Every row gives one point. Before rounding, the points of a table are all equally far from one centre. They may lie mostly on one side of it. Where is the centre, to within rounding?
In the rows, zero is written as 128.

Points (10 x 3)
187; 181; 129
161; 185; 112
130; 114; 154
157; 186; 167
189; 181; 132
190; 179; 143
164; 191; 123
200; 160; 149
188; 176; 159
186; 184; 136
Centre: 157; 149; 140

Points (11 x 8)
155; 193; 147; 60; 189; 160; 96; 77
122; 199; 167; 111; 183; 90; 77; 166
95; 165; 149; 48; 158; 53; 134; 151
136; 120; 95; 92; 151; 72; 48; 166
46; 125; 145; 128; 76; 170; 106; 138
82; 213; 34; 164; 144; 127; 123; 119
110; 139; 144; 120; 147; 81; 36; 173
121; 134; 130; 115; 189; 133; 46; 103
113; 126; 146; 73; 165; 120; 112; 169
92; 207; 129; 184; 135; 171; 65; 141
121; 181; 69; 152; 174; 175; 112; 93
Centre: 124; 191; 115; 100; 85; 107; 96; 99

Points (16 x 11)
161; 99; 184; 107; 104; 108; 96; 206; 104; 142; 85
165; 132; 176; 82; 84; 189; 93; 175; 159; 119; 100
113; 98; 185; 117; 81; 127; 76; 177; 87; 105; 136
170; 141; 187; 83; 84; 139; 98; 142; 49; 160; 99
154; 52; 190; 124; 112; 143; 60; 145; 115; 168; 83
103; 144; 199; 89; 145; 152; 35; 197; 92; 156; 126
186; 136; 207; 86; 89; 176; 117; 148; 109; 115; 77
155; 79; 205; 118; 129; 182; 87; 178; 56; 159; 156
167; 126; 181; 119; 59; 177; 54; 185; 104; 198; 86
182; 96; 222; 84; 142; 161; 103; 134; 131; 127; 80
145; 103; 166; 77; 139; 168; 66; 175; 99; 146; 168
183; 125; 223; 123; 159; 149; 83; 145; 91; 160; 52
128; 76; 225; 82; 134; 129; 108; 153; 95; 120; 111
179; 97; 218; 78; 127; 182; 65; 144; 110; 120; 122
163; 112; 146; 81; 76; 158; 75; 176; 114; 139; 138
145; 129; 194; 96; 100; 174; 34; 184; 104; 162; 65
Centre: 135; 138; 204; 132; 115; 157; 100; 151; 122; 169; 124

Points (22 x 18)
98; 89; 133; 131; 106; 117; 189; 88; 113; 177; 95; 167; 66; 146; 85; 203; 104; 141
83; 73; 138; 125; 131; 104; 156; 89; 150; 78; 131; 187; 45; 172; 101; 220; 102; 145
105; 101; 196; 152; 165; 116; 166; 98; 150; 131; 151; 161; 101; 118; 97; 184; 84; 154
109; 77; 140; 195; 141; 89; 147; 105; 96; 104; 87; 175; 98; 188; 74; 204; 109; 117
167; 85; 173; 136; 123; 86; 172; 94; 79; 117; 152; 170; 102; 141; 73; 216; 89; 157
80; 106; 197; 114; 161; 113; 132; 143; 125; 114; 94; 198; 76; 150; 49; 229; 109; 117
83; 84; 178; 133; 133; 103; 129; 54; 84; 114; 137; 172; 118; 174; 73; 232; 97; 138
120; 79; 171; 76; 134; 65; 151; 112; 105; 124; 82; 196; 132; 212; 95; 201; 102; 158
138; 67; 177; 138; 147; 134; 135; 132; 83; 154; 102; 229; 127; 174; 117; 193; 91; 148
108; 122; 216; 132; 140; 104; 166; 117; 89; 128; 99; 210; 105; 169; 72; 211; 146; 175
100; 51; 155; 138; 121; 51; 134; 87; 122; 122; 73; 175; 85; 194; 60; 229; 119; 139
118; 75; 186; 110; 161; 75; 149; 99; 114; 146; 93; 184; 164; 187; 76; 195; 92; 137
103; 120; 177; 114; 173; 95; 143; 74; 122; 95; 119; 198; 70; 137; 121; 158; 135; 203
138; 100; 144; 94; 156; 69; 162; 82; 132; 75; 105; 221; 90; 181; 72; 224; 117; 134
81; 73; 131; 121; 158; 124; 140; 81; 107; 142; 122; 141; 162; 129; 82; 218; 113; 136
111; 135; 161; 96; 163; 106; 145; 132; 128; 117; 58; 191; 103; 126; 85; 236; 114; 119
124; 100; 148; 156; 135; 104; 152; 143; 117; 167; 121; 200; 78; 144; 32; 249; 156; 127
89; 90; 158; 154; 123; 90; 131; 63; 125; 156; 88; 247; 109; 130; 89; 198; 107; 137
125; 58; 146; 153; 157; 94; 157; 138; 108; 154; 157; 161; 117; 129; 60; 229; 113; 98
105; 127; 179; 140; 104; 96; 160; 105; 102; 149; 59; 161; 98; 114; 101; 227; 149; 102
114; 135; 173; 104; 177; 56; 112; 87; 115; 107; 98; 170; 83; 161; 61; 235; 107; 116
69; 73; 181; 168; 126; 96; 147; 116; 136; 136; 73; 174; 97; 144; 101; 233; 118; 142
Centre: 133; 94; 154; 115; 119; 106; 107; 110; 131; 128; 125; 173; 99; 153; 91; 174; 150; 130

Points (30 x 24)
111; 121; 167; 166; 186; 119; 124; 97; 84; 167; 154; 196; 188; 118; 106; 122; 96; 80; 129; 50; 55; 174; 83; 148
119; 142; 138; 187; 168; 141; 130; 88; 66; 176; 183; 183; 170; 127; 153; 130; 140; 70; 176; 70; 82; 157; 64; 185
115; 166; 176; 143; 198; 123; 106; 87; 88; 145; 193; 192; 222; 137; 163; 89; 113; 110; 145; 78; 120; 198; 56; 137
123; 152; 135; 168; 175; 131; 113; 119; 97; 188; 200; 161; 168; 152; 137; 112; 142; 108; 114; 58; 116; 175; 78; 204
126; 125; 125; 199; 171; 110; 107; 154; 117; 160; 180; 139; 177; 115; 138; 87; 127; 93; 99; 76; 103; 165; 49; 188
141; 144; 138; 190; 174; 123; 133; 134; 25; 165; 150; 193; 159; 147; 157; 92; 130; 83; 122; 75; 123; 203; 72; 181
93; 138; 163; 178; 209; 101; 85; 147; 100; 195; 163; 172; 197; 100; 148; 120; 151; 98; 117; 67; 92; 168; 105; 170
133; 93; 132; 215; 196; 116; 90; 145; 76; 171; 183; 187; 195; 114; 198; 130; 143; 120; 99; 23; 95; 162; 90; 118
146; 129; 157; 163; 201; 134; 120; 79; 109; 170; 180; 149; 198; 123; 161; 106; 145; 91; 141; 43; 71; 129; 99; 161
116; 132; 128; 147; 172; 115; 113; 129; 70; 226; 183; 171; 202; 128; 141; 97; 123; 69; 90; 83; 87; 155; 58; 144
99; 157; 145; 176; 201; 112; 68; 116; 58; 170; 218; 168; 186; 180; 144; 124; 147; 102; 130; 72; 104; 127; 59; 153
142; 90; 132; 160; 206; 130; 64; 109; 66; 169; 175; 174; 161; 158; 151; 100; 118; 102; 103; 83; 161; 180; 32; 157
134; 112; 137; 131; 244; 146; 107; 116; 64; 171; 167; 161; 210; 134; 156; 126; 166; 116; 97; 74; 138; 169; 89; 173
102; 155; 148; 194; 187; 145; 124; 112; 83; 135; 168; 212; 188; 127; 147; 115; 125; 138; 103; 86; 80; 196; 88; 186
133; 122; 156; 186; 217; 111; 104; 137; 60; 165; 199; 143; 167; 130; 140; 101; 118; 60; 131; 69; 94; 191; 69; 117
86; 101; 140; 153; 178; 118; 121; 87; 105; 176; 172; 170; 194; 107; 136; 114; 140; 110; 127; 35; 92; 165; 45; 155
77; 132; 164; 165; 220; 118; 138; 108; 72; 158; 159; 148; 206; 118; 153; 125; 112; 73; 114; 78; 67; 180; 53; 150
123; 113; 102; 156; 200; 127; 108; 101; 60; 185; 153; 187; 212; 107; 149; 96; 148; 113; 131; 60; 106; 140; 37; 144
131; 118; 172; 172; 182; 110; 106; 92; 71; 200; 126; 169; 174; 125; 167; 98; 143; 98; 102; 36; 146; 147; 54; 160
91; 120; 153; 190; 192; 93; 67; 95; 82; 189; 189; 147; 177; 120; 129; 102; 113; 89; 131; 76; 106; 145; 112; 160
115; 150; 100; 167; 178; 147; 136; 137; 64; 185; 202; 169; 209; 143; 164; 100; 160; 99; 125; 70; 88; 154; 106; 168
73; 130; 165; 160; 190; 122; 123; 109; 80; 184; 206; 148; 206; 163; 173; 123; 125; 108; 127; 65; 81; 170; 62; 164
111; 108; 160; 197; 173; 127; 111; 104; 48; 154; 193; 222; 181; 165; 101; 113; 121; 69; 152; 78; 107; 170; 82; 139
115; 102; 143; 188; 168; 127; 109; 113; 82; 155; 175; 186; 196; 118; 166; 98; 151; 88; 100; 35; 79; 186; 50; 147
137; 98; 135; 168; 189; 129; 112; 84; 64; 199; 116; 193; 193; 120; 180; 85; 159; 110; 113; 89; 133; 197; 84; 125
120; 136; 150; 150; 198; 144; 125; 90; 63; 161; 181; 196; 218; 140; 174; 111; 102; 108; 129; 48; 136; 198; 44; 153
107; 162; 139; 194; 169; 137; 162; 109; 90; 185; 160; 177; 216; 139; 128; 135; 130; 98; 111; 34; 120; 170; 64; 162
101; 123; 150; 199; 195; 92; 92; 95; 92; 175; 202; 183; 201; 138; 152; 144; 145; 134; 144; 32; 108; 177; 77; 144
133; 95; 152; 216; 200; 115; 92; 126; 57; 164; 197; 176; 166; 130; 151; 101; 154; 76; 155; 78; 121; 149; 60; 162
118; 143; 101; 185; 179; 102; 93; 144; 50; 181; 150; 240; 216; 136; 178; 108; 173; 127; 151; 99; 94; 161; 89; 142
Centre: 129; 123; 134; 145; 151; 102; 120; 131; 95; 125; 149; 175; 172; 143; 174; 165; 117; 100; 122; 109; 131; 137; 97; 116
